Each row of a before or after table is a point. One or more steps were done to the points. Then noise was added and the rows were shuffled. The steps act on columns, c1 being the first. Write out the steps. A step turns or swaps two columns, mirrors them in a line or flattens them onto one, adds a multiple of one to another, or multiplies or shifts one. Angles are multiples of 10 degrees, from the lower column toward the higher: turns from -170 to 170, lines from 10 to 170 but not 90. Use the fewest steps. Two steps may share a column if one is a turn and the other turns, adds or multiplies; they go together, in the order done. Otherwise the lowest column goes first.
(in the rows, 128 means zero)

Before:
0: 122 130 117
1:  93 104  80
2: 149 160  96
3: 136 165  78
4: 131 113 116
5: 150  95 135
6: 138 141 141
7: 124 238 137
8:  92 179 141
9: 113  94 129
After, 10 rows:
0: 112  95 180
1:  87 177 137
2: 124 137 137
3: 125 143 117
4: 102 134 103
5: 161  83 223
6: 147 166 176
7: 157 151 157
8: 143 113 130
9: 139 136  87
Steps: turn c1 and c2 by -20 degrees; turn c2 and c3 by 110 degrees

Before (9 x 4):
0: 148 100 135 129
1: 101 135 109 108
2: 143 128 141 133
3: 139 119 134 132
4: 119 158 120 108
5:  86 167 115  62
6: 103 164 115 109
7: 123 115 157 134
8: 160 132 143 112
After (9 x 4):
0: 160 139 150 129
1:  86 245 171  76
2: 103 235 134 106
3: 149  44 131 134
4: 124  89 142 154
5: 144 128 133 141
6: 139 101 128 136
7: 101 150 132 100
8: 119 218 138 108
Steps: multiply c2 by 3; turn c3 and c4 by 50 degrees

Before (9 x 6):
0: 153 132 135  80 159 111
1: 151 138 152  77 123  59
2: 113 110  92 180 152 115
3: 113 128 142 101 143  98
4: 172 102 161  94 126 105
5: 127 127 180 112 154 106
6:  63  92  88 142 111 141
7:  89 120 102 192 107 140
8:  83 146  83 154 100 162
After (9 x 6):
0: 104 128  99 180 167  66
1: 137  79 166  95 126 142
2: 150 117 173  76 118 107
3: 127 128 184 113 170 137
4:  96 151 100 192  94  86
5: 147 112 142  81 178 148
6:  58 155  86 141 102 118
7: 113 173  74 154  85 125
8: 118 140 152 100 150 123
Steps: turn c1 and c2 by -50 degrees; turn c3 and c6 by 20 degrees; add -0.7 times c4 to c6; multiply c5 by 1.6

Before:
0: 129 141 167 133 142 176 133 135
1: 148  78 153 158  82  51 139 139
2: 155 150 122 125 107  93 142 158
3: 166 122 177 128  89 158 118 140
4: 115 150 174 119  79 168 152 106
5: 106 120  94 137  68  87 109 138
6: 134 162 159  57 157 159 114 140
7: 107 168 160 141  97  71  89 172
8: 135 109 161 100 107 163 160 166
After:
0: 164 155 178  85 164 121 104 158
1: 182  96  95 159 128 137  89 114
2: 118 181 170 106 124 117 150 139
3: 125  51 147 141 150 123  83  87
4: 169 117 155 120 102 188 101  79
5: 109 122 116 126 150 170 103  93
6: 125 162 178  98 135 103  70 120
7: 121 154 160  79 164  94 123 104
8: 113 175 162  38 104 137 147 131
Steps: turn c5 and c7 by -110 degrees; turn c1 and c7 by -150 degrees; turn c2 and c6 by 120 degrees; turn c2 and c8 by -160 degrees; add -0.7 times c3 to c4

Before (13 x 9):
0: 112 217 115 145 126 159 106  99 105
1: 110 124  67 155 146 112  78 142 108
2: 143 157 133 101 171 112  80 129 153
3: 109 164 108  90 114 116 134 117 137
4: 127 152  73 107 120 109 150  94  87
5: 110 161 126 120 112 106 114 105 136
6: 125 154  97 126  87 157 124 176 132
7: 130 163 139 135  98 144  86  72 124
8: 174 194  96 161 146 104 160 162 114
9: 115  91 146 114  96 185 101  85 159
10: 107 136 120 133 128 108 103 140 155
11: 140 120 145 143 170 138 152 125 143
12:  98  85 164 110 103 122  80 206 136
After:
0: 141 124 183 125 172  95  81 141 175
1: 138 123 195 107 171 147 153 134 121
2: 140 164 196  96  96 240 101  57 132
3: 103 120 169 104 128  89 102 129 144
4:  99 111 148 133  85 186 124 192 146
5: 129  49 164 171 126 189 105  75 155
6: 156  97 188 140  97 158  84  51 140
7: 151  57 147 150 145  80 160 213 134
8: 105 113 118 133 145  96  78 132  96
9:  64 173 215 114 104 115  79 212 120
10: 123 109 177 134 113  84 117  81 157
11: 115 126 157 147 115 106 134  99 178
12: 145 124 124 179 121  89 152  81 135
Steps: turn c1 and c8 by 30 degrees; multiply c8 by 1.6; turn c2 and c4 by 140 degrees; turn c4 and c9 by 60 degrees; shift c3 by 50; multiply c6 by 2
